Each row is a point. The last column is the point's height on a tilted bowl or saddle (a function of degree 2), plus a little noise. Count its main directions that bend up, bend down and stay straight.

Points:
[[10,-6,8,6],
[41,-16,21,-25],
[-48,-7,5,-9],
[36,15,0,-7],
[13,2,-19,5],
[30,-16,28,-20],
[14,12,36,-15],
[26,-2,-18,-1],
[-30,29,15,-14],
[69,-22,13,-64],
[20,-90,14,-70],
[20,47,44,-42],
[-24,-17,-3,8],
[11,-4,13,4],
[-5,29,1,2],
[-6,38,8,-6],
[20,-41,-21,-15]]
Directions: 0 up, 3 down, 0 straight

Points:
[[-22,3,12,3],
[-48,54,-11,-16],
[0,11,31,4],
[36,-58,-16,-4],
[-6,-4,24,9],
[26,40,-7,-64],
[-21,-37,34,12],
[-18,-28,-6,-4],
[-4,52,11,-28],
[-28,-48,0,-13],
[24,16,-62,-65],
[3,42,8,-29],
[-14,4,14,4],
[5,10,-29,-27],
[-39,-7,-1,-10],
[-3,40,-1,-25]]
Directions: 0 up, 1 down, 2 straight

Points:
[[-5,34,52,19,-41],
[-20,-33,-1,0,-6],
[25,-46,30,-32,-11],
[11,80,1,-18,-76],
[49,-1,19,35,-14],
[-11,10,11,-53,17],
[11,-15,47,14,-19],
[-30,-29,-19,28,-24],
[8,2,12,1,2],
[-8,-32,-11,46,-17],
[45,12,-5,0,-4],
[18,-41,-16,19,-13],
[6,-22,-3,11,-2],
[-50,17,-21,2,-42],
[-12,-18,4,4,-1],
[-3,0,26,54,-33],
[-8,30,-31,57,-5],
[-12,11,-56,-25,-46],
[-4,-7,-4,-48,7],
[-34,-47,22,40,-54],
[-27,7,26,-1,-2],
[24,31,-15,15,-3],
[-2,29,-27,8,-15],
[-16,33,-3,-47,-16]]
Directions: 1 up, 3 down, 0 straight

Points:
[[-14,-37,-14,39,15,-9,-20],
[33,-9,-11,-24,-27,3,-10],
[5,28,-26,35,-11,19,6],
[35,8,-53,35,12,-26,1],
[-32,22,-4,-5,-5,-10,0],
[16,-41,75,51,24,-8,-18],
[15,40,1,55,-9,0,9],
[-11,2,-14,-29,-58,6,10],
[34,-16,25,-49,-73,13,-45],
[43,-21,5,9,0,33,15],
[18,24,-20,-43,-48,-39,-9],
[-10,11,-13,-10,24,-19,-16],
[-25,-30,-13,-25,-21,36,-8],
[-30,2,-1,-10,1,-7,-6],
[4,-49,-15,45,-23,-28,-33],
[-34,-34,45,42,3,-25,-60],
[16,19,-35,-33,73,5,-42],
[20,-14,31,27,2,4,3],
[-11,-30,-9,4,-27,-10,-12],
[-62,-8,-26,1,15,5,-14],
[-48,-47,55,9,30,4,-57],
[-5,-9,39,12,5,-4,-24],
[22,39,29,10,3,24,-10],
[2,-24,-34,-30,34,15,-35],
[60,24,13,42,-1,8,42],
[41,25,31,-37,30,4,-32],
[28,18,54,-33,-13,-27,-64],
[-16,-38,23,-18,3,34,-18],
[10,-14,13,4,22,14,-3],
[15,30,-6,-25,6,1,-3],
[16,65,23,-18,-35,-35,-29],
[17,13,-44,31,25,-5,4],
[-42,15,-33,11,-16,20,2],
[8,8,0,51,9,-71,-63],
[-4,7,-5,-41,-25,38,-11],
[24,13,11,-36,-9,-35,-31],
[-16,7,-8,26,-24,13,-1],
[22,39,21,-32,-39,13,-21],
[12,-26,0,57,27,-17,4],
[19,-9,-12,13,-31,34,-2],
[0,-14,32,-7,-31,-13,-26],
[17,-15,2,13,18,-60,-54],
[16,-9,-15,4,-3,7,2],
[24,-30,33,10,-38,-8,-22],
[25,-5,17,-23,29,-30,-36],
[40,20,-52,4,-1,-23,-1],
[-48,37,20,-51,-43,13,25],
[-20,-63,8,-1,-13,-18,-35],
[-12,2,-35,36,-36,18,-7]]
Directions: 1 up, 4 down, 1 straight

Points:
[[5,-23,-24,7,-31,6,-16],
[3,-21,28,-53,21,33,-32],
[26,-43,43,9,-24,-31,-30],
[14,2,-5,-19,10,30,-16],
[-33,22,33,-18,54,11,-27],
[6,59,-6,-42,22,25,-34],
[-48,14,13,-17,-7,-2,-17],
[20,9,-10,0,18,49,-21],
[2,-10,27,-52,-12,-4,-22],
[21,-15,-7,-37,10,-1,-24],
[-29,44,17,17,-3,-8,-24],
[-5,-5,16,-29,21,-9,-21],
[5,-71,8,24,2,22,-34],
[-15,-34,13,-45,-35,22,-23],
[-2,-11,0,-13,-24,-24,-16],
[55,-52,-34,-38,-4,-10,-41],
[-19,45,-8,-35,-28,15,-25],
[23,-28,-25,-12,-4,-45,-21],
[19,-79,-50,-41,-2,-22,-39],
[-15,-13,2,-43,-28,16,-18],
[-3,-11,-20,-28,-36,1,-21],
[-22,7,38,-32,36,22,-23],
[12,-65,-19,36,-4,3,-21],
[65,-41,-29,-2,5,-29,-36],
[31,24,4,13,-4,-51,-48],
[-32,-17,-38,20,15,23,-3],
[28,27,-7,23,-16,11,-32],
[-7,41,-68,61,-16,-25,-51],
[27,3,-17,34,-1,-3,-23],
[52,-22,18,-14,-7,6,-32],
[-8,27,18,-23,0,-10,-21],
[5,-38,8,36,-26,0,-22],
[-54,-18,-71,-1,17,-8,-19],
[26,31,9,8,-38,-2,-36],
[-7,53,7,14,-17,-12,-35],
[-9,-21,30,-17,4,-7,-18],
[-8,14,30,-23,-21,72,-13],
[-8,-40,6,24,-24,39,-26],
[-23,14,10,8,-40,-5,-22]]
Directions: 0 up, 4 down, 2 straight

Points:
[[24,-23,-24,-5,-2,71,21,3,-10],
[22,-29,0,19,-4,-47,-23,2,-26],
[46,14,-1,16,1,-32,-15,-32,-24],
[44,4,15,11,51,1,-11,-4,-11],
[-13,17,22,0,-41,23,-8,-27,-33],
[12,23,9,-48,-14,10,39,18,-23],
[15,-8,16,26,21,-11,20,-5,-7],
[15,-4,13,-2,15,-59,43,-3,-28],
[-8,-30,40,9,-15,30,-11,9,-21],
[-34,-16,20,7,9,-31,23,41,-14],
[-13,10,32,-9,-53,-51,41,16,-56],
[-28,28,3,-47,33,5,28,40,-14],
[19,-9,21,33,22,-34,-7,-3,-12],
[61,-24,16,-33,-22,7,8,11,-46],
[1,44,31,-27,14,-41,6,2,-19],
[-25,24,-41,-33,38,-49,-18,-17,-37],
[-27,23,49,14,-13,7,-1,-15,-33],
[-11,-11,-6,40,17,10,10,-38,-4],
[-6,-9,-1,38,6,36,16,-11,-2],
[24,17,-68,-7,-1,3,-18,7,-21],
[31,40,-9,-3,-41,-30,41,1,-38],
[-24,-47,14,-46,4,33,4,-29,-21],
[16,-22,-54,9,-38,-6,13,-45,-18],
[12,-22,29,-25,-44,26,84,-45,-75],
[29,10,-4,22,-7,-12,67,6,-32],
[32,-15,27,-12,4,-19,-16,-10,-24],
[-23,21,-10,-1,69,9,22,55,-4],
[-16,-42,16,39,-58,-41,-20,-26,-59],
[-27,17,-37,55,-38,-7,-25,-25,-36],
[42,7,-11,29,10,17,31,-11,-13],
[-27,-11,-2,35,-13,17,-1,42,-12],
[10,-10,-9,-31,33,-17,4,-30,-16],
[-16,8,-10,-20,14,38,-28,-24,-12],
[-17,0,21,-82,4,15,12,-8,-39],
[9,-4,-10,47,-37,26,-50,26,-31],
[-28,59,-53,-25,-5,-7,6,36,-33],
[20,-23,55,-21,-13,4,-48,41,-47],
[23,33,52,5,15,-34,20,0,-21],
[-42,6,-13,-15,-32,-16,-9,-33,-33],
[7,18,7,26,15,-87,-14,-26,-34],
[-5,27,19,-60,-49,-5,61,3,-57],
[-28,-24,17,17,-16,4,27,-30,-21],
[47,38,44,-6,7,51,-22,-6,-30],
[1,-39,6,66,35,-38,39,-4,-34],
[16,8,63,1,-1,76,20,-1,-39],
[-22,7,-6,26,3,-10,-29,-16,-11],
[21,-44,22,20,9,25,4,12,-18],
[-2,-13,-9,-10,-22,-20,39,-24,-21],
[-7,-32,-31,15,12,-2,8,-40,-3],
[-35,-21,12,51,47,9,4,11,-5],
[39,18,-81,-17,-7,-4,-9,-32,-30],
[9,-3,-20,9,0,40,-41,-53,-14],
[-4,-13,15,-28,-2,13,7,-3,-10],
[4,-25,-17,10,-37,-32,-24,24,-29],
[17,35,-50,6,35,22,31,-16,-3],
[0,-4,16,4,-6,22,13,-2,-5],
[4,-10,-31,-44,15,46,4,61,-38],
[-12,-54,-32,19,-24,1,-21,-15,-15],
[7,9,38,23,-11,-22,-2,17,-16],
[-44,-18,-30,28,-12,52,-52,20,-35],
[6,17,2,47,-22,-1,11,-19,-19],
[-15,37,3,-9,-13,-28,-16,-38,-34],
[40,-2,-13,-10,49,56,-18,-32,-16],
[-35,-17,32,6,3,56,-25,3,-21],
[38,-9,-32,25,17,22,34,10,-15],
[-11,8,9,-10,38,-63,9,47,-14],
[-49,-11,11,38,38,48,4,32,-10],
[-4,12,-13,15,10,27,-13,-1,2],
[18,17,-40,32,-20,37,-28,-16,-13],
[27,6,17,22,4,35,24,-1,-11],
[-20,26,11,-21,-9,15,-3,-21,-18],
[-15,-8,53,15,15,-21,-14,-6,-21]]
Directions: 0 up, 7 down, 1 straight

Points:
[[-36,23,42,1,-14,0,-25,-45,53],
[21,-3,-35,-14,14,-3,-16,20,8],
[6,-22,-24,0,-39,-7,15,39,2],
[-57,-26,-31,12,28,-12,65,0,30],
[9,1,-3,6,-9,-25,-6,-12,3],
[-6,-37,-26,-26,-12,-5,33,31,12],
[-4,-24,-18,10,0,-26,-19,-20,20],
[42,-10,-15,-66,1,-23,12,38,-3],
[-47,-23,30,-18,7,-2,-25,-25,42],
[10,-5,-15,-21,-54,-4,-44,1,-8],
[12,-68,-58,-1,-9,-19,-20,16,87],
[-20,5,5,20,30,5,12,-41,16],
[3,-20,2,57,-13,1,1,-35,-4],
[8,-15,79,-57,-18,-2,-20,-16,22],
[12,-7,10,-2,18,-39,-15,-26,12],
[-72,22,21,-13,7,45,-20,15,64],
[24,-10,-25,6,6,-37,-7,-29,31],
[17,-29,44,-24,-19,15,-45,19,9],
[-27,-37,2,-24,6,29,-10,-41,26],
[-18,-22,7,-6,21,-35,4,-25,18],
[28,-53,3,35,-23,-18,-48,-35,18],
[-20,-16,-2,-41,-9,10,-41,35,-4],
[5,-37,38,-30,0,-57,-1,32,-11],
[44,-2,-27,-8,-17,-26,31,18,21],
[-29,-12,-27,18,-36,-16,11,-38,25],
[19,7,-65,-1,45,21,-3,13,-2],
[0,7,-24,23,17,-25,-12,-48,20],
[36,-31,15,-15,-8,-3,25,-3,7],
[-21,-16,-36,-19,-30,33,-20,-37,37],
[-2,39,11,-13,4,-10,-48,7,-5],
[18,-34,8,-18,-33,21,11,30,-8],
[2,-3,-2,14,-41,21,7,25,-17],
[23,-32,-38,36,-62,-11,38,-27,11],
[-24,-21,39,20,-50,-49,3,16,-17],
[-50,-40,15,-4,41,-27,-8,-12,26],
[-39,32,0,16,-43,-49,17,5,-10],
[-5,-23,16,-27,5,30,-35,13,4],
[-5,-8,-16,-5,30,-9,-20,39,-6],
[-37,28,5,5,-38,1,-62,12,6],
[-5,32,0,-6,-53,-39,-10,50,-38],
[-17,-29,4,32,-15,31,26,15,-6],
[58,6,25,-27,-37,3,27,12,-18],
[31,-45,-25,-6,-15,-13,46,-25,32],
[17,-17,-36,-31,-24,-5,-1,21,13],
[12,-5,9,20,-32,41,-40,-10,-30],
[20,10,12,6,31,-37,24,7,21],
[-22,-16,17,-37,-2,-13,-27,3,9],
[-11,0,29,-24,4,15,0,-39,24],
[-10,34,31,53,-41,-50,20,-32,-6],
[22,-52,29,-30,-33,13,-27,15,-9],
[22,15,16,6,-23,79,-17,1,-46],
[59,15,33,-41,-91,-13,13,-19,-91],
[15,-35,-54,-20,-44,-3,-4,-20,54],
[2,-2,-11,-22,12,48,-2,-22,-5],
[6,-13,-34,-24,-60,9,-30,-26,20],
[27,-4,-11,-22,-23,-20,14,-42,5],
[43,12,-28,-35,-51,44,30,7,-28],
[-30,26,34,-20,-8,-37,30,42,2],
[12,-10,3,-1,-20,-36,-48,-42,4],
[-22,52,-20,33,-21,-25,-20,2,-12],
[-12,16,-25,1,-33,-36,-31,8,-6],
[16,-34,-33,-32,20,24,3,-32,31]]
Directions: 2 up, 2 down, 4 straight

Points:
[[26,-24,4,2,18,17,4,-35,26],
[21,-26,33,-19,-22,17,12,10,-1],
[-51,-38,-5,-25,32,-30,-11,8,-4],
[-9,32,50,8,30,-41,6,-11,59],
[-9,-15,-6,-65,59,73,2,19,27],
[-17,-17,12,8,-30,-37,29,-13,28],
[-27,53,-36,4,-13,-19,5,14,18],
[-14,26,7,-29,16,26,6,-16,18],
[30,-22,27,30,19,-4,-33,-7,-18],
[15,-15,-4,-11,-2,38,-6,14,12],
[-15,-32,-15,-24,-19,-55,-4,7,16],
[-8,20,-31,5,8,-1,-13,-6,11],
[0,-19,41,-22,-16,-48,22,-5,34],
[-8,-28,38,54,-17,-16,70,4,-20],
[18,-28,45,-42,-25,-37,5,-46,57],
[3,-15,-38,14,-65,17,21,5,-14],
[-31,-13,18,-16,36,36,7,13,6],
[51,-11,-1,-4,15,46,25,-60,59],
[16,47,-26,53,20,22,-8,-23,-5],
[5,9,16,1,2,-24,-2,27,11],
[21,-34,22,-19,-9,37,6,-38,30],
[-31,30,-4,5,-20,19,11,-11,2],
[-7,-15,6,11,22,5,15,2,17],
[-2,41,4,37,3,-6,15,-11,10],
[-58,-28,2,-21,-4,20,15,-15,2],
[-29,39,17,-28,26,-28,41,-56,58],
[32,2,-21,25,38,40,4,30,26],
[37,6,-11,27,-3,-25,5,-5,-14],
[3,-14,-6,-20,51,19,3,-5,24],
[3,24,4,34,20,23,13,23,11],
[65,12,36,-14,-11,-31,44,-19,24],
[-28,-13,-42,-5,-25,-8,5,-26,8],
[6,-68,-2,-29,29,-26,28,-12,-35],
[25,-14,-1,54,22,11,-13,-11,-4],
[-14,67,-26,17,18,-7,-35,8,-20],
[-3,25,46,11,-37,-13,14,-35,25],
[-11,32,-5,-18,-29,10,53,-9,-5],
[-34,29,-23,5,-46,18,-23,-23,-15],
[-18,6,-75,12,22,-5,-14,17,39],
[-3,19,-8,15,-17,-7,20,-31,7],
[48,-51,-13,-11,-10,45,-34,-28,45],
[-17,-44,62,41,-31,42,-30,66,-93],
[-9,-40,-31,-26,20,-31,12,1,-7],
[-26,34,21,25,-21,-22,-36,-11,2],
[15,19,10,32,3,-31,42,-47,30],
[-59,24,40,6,-3,-10,51,-19,57],
[34,-25,-1,1,-4,7,50,7,-17],
[-18,2,-16,26,-17,-34,6,18,32],
[-42,3,-6,10,14,-6,23,-7,41],
[54,9,-17,-19,-24,-25,1,1,-1],
[-8,4,5,-15,-3,-11,44,-36,20],
[27,-27,-13,-19,-17,17,-25,1,12],
[-24,-11,20,-33,16,7,-22,-18,2],
[25,7,-16,-30,-42,-31,17,2,8],
[-41,-37,-9,-10,50,-32,48,-49,32],
[32,-15,-26,13,29,-42,-12,-14,-6],
[65,58,-29,1,27,-18,36,7,24],
[18,-23,15,-5,-15,-28,-9,16,-3],
[-24,59,38,47,-18,-52,27,18,53],
[39,-6,-11,26,-36,-3,-36,-19,-17],
[-4,-23,63,-19,2,3,-4,28,-17],
[-9,6,27,-46,-30,-39,-50,-2,7],
[-13,12,30,-58,-21,-14,-21,27,14],
[11,21,-60,33,23,-2,21,-1,23],
[-60,-39,-1,-7,-8,30,15,29,8],
[-52,12,14,-31,2,7,19,-41,13],
[37,-17,-71,14,14,-9,-26,17,2],
[-14,-57,55,6,-16,-33,-20,20,-15],
[4,8,-25,31,9,-29,-49,11,-17],
[27,-46,-55,41,-13,59,1,-35,24]]
Directions: 4 up, 4 down, 0 straight

Points:
[[68,38,31,46,4,-31,-4,-1,-4],
[31,9,7,-3,-19,-40,-42,58,-41],
[13,39,-9,17,-18,-2,16,-36,-10],
[66,9,-33,0,0,-1,20,10,3],
[63,-32,11,31,32,4,-4,-36,7],
[-9,-11,14,-9,-49,-28,-47,1,-53],
[23,-24,-2,-49,24,12,46,-29,-5],
[25,19,-17,18,2,44,10,41,-1],
[-19,8,16,-6,-48,15,-86,18,-46],
[-5,15,-19,-19,-21,-28,1,42,-21],
[-13,36,22,29,-13,39,23,22,-1],
[14,14,9,-36,4,-5,34,20,-13],
[11,-30,-25,23,-34,-13,27,29,-42],
[-21,-13,-17,-22,33,-19,40,22,-14],
[32,39,35,30,22,35,-25,19,-3],
[-21,-3,-20,-3,2,15,21,-28,-19],
[-2,48,-26,-16,-39,-22,45,13,-54],
[-18,-12,26,34,39,54,12,-15,-15],
[14,21,17,-62,-7,6,-3,20,-24],
[-37,12,-11,18,-7,53,-4,19,6],
[5,-5,17,-10,-20,14,42,-12,-21],
[-14,-22,-6,22,-19,-22,11,-37,-38],
[-8,31,16,-9,-62,-41,-17,3,-66],
[-22,12,48,11,-42,-2,-14,-21,-39],
[13,-16,17,11,2,22,25,-18,-8],
[-1,-3,-10,16,16,10,-39,-11,-12],
[12,2,-53,19,-7,-36,-2,1,-19],
[-8,24,4,-60,-26,26,-21,-67,-43],
[5,25,11,28,-3,0,39,-1,-6],
[-19,3,11,-40,3,-41,-5,-8,-11],
[4,10,17,-3,-34,1,3,12,-24],
[22,57,-39,-15,53,9,9,43,-39],
[-55,28,25,21,3,8,6,41,-17],
[47,-39,-59,-14,2,-13,-47,24,-13],
[-7,-12,-52,24,21,20,-10,31,-15],
[38,-10,1,-5,-3,12,42,-28,-7],
[-47,16,-8,-30,64,-47,20,-6,-12],
[15,-46,-9,-46,15,-7,-38,8,-7],
[-29,12,2,30,3,-13,22,8,-9],
[-18,44,12,27,-16,40,-21,-39,18],
[54,-25,-1,15,-37,-20,4,-18,-42],
[39,-20,46,-7,35,-23,48,31,13],
[-17,25,29,-26,-17,-29,-2,60,-34],
[8,3,-23,21,-51,13,-10,26,-11],
[-5,-21,11,43,-23,3,9,-32,-30],
[27,34,-20,11,-31,10,29,4,-13],
[-1,-25,34,-13,-51,-37,-7,21,-52],
[-5,-19,10,19,56,-15,7,16,-16],
[-27,2,31,-38,18,33,-49,17,-36],
[36,-6,12,-35,22,-16,27,-7,16],
[-19,-20,-30,-17,10,11,24,-20,-30],
[14,-43,-17,14,29,-48,1,15,-12],
[19,-60,27,-10,9,25,66,-6,-43],
[-33,31,-15,-8,-2,-11,28,6,-21],
[-51,0,-50,10,-7,-38,50,-9,-36],
[3,-53,-31,12,-1,-88,59,15,-27],
[-20,-3,-14,-13,22,-37,43,19,-7],
[-1,-10,-5,-20,2,37,26,8,-18],
[-6,44,-7,-21,4,-15,-56,67,-55],
[7,-1,21,3,-35,-71,43,5,-37],
[15,-2,10,-19,6,52,21,38,-23],
[-8,-4,-2,11,22,-14,-53,18,-29],
[-31,11,0,-4,13,5,-38,24,-23],
[-49,3,-44,17,19,39,-3,11,-13]]
Directions: 2 up, 4 down, 2 straight
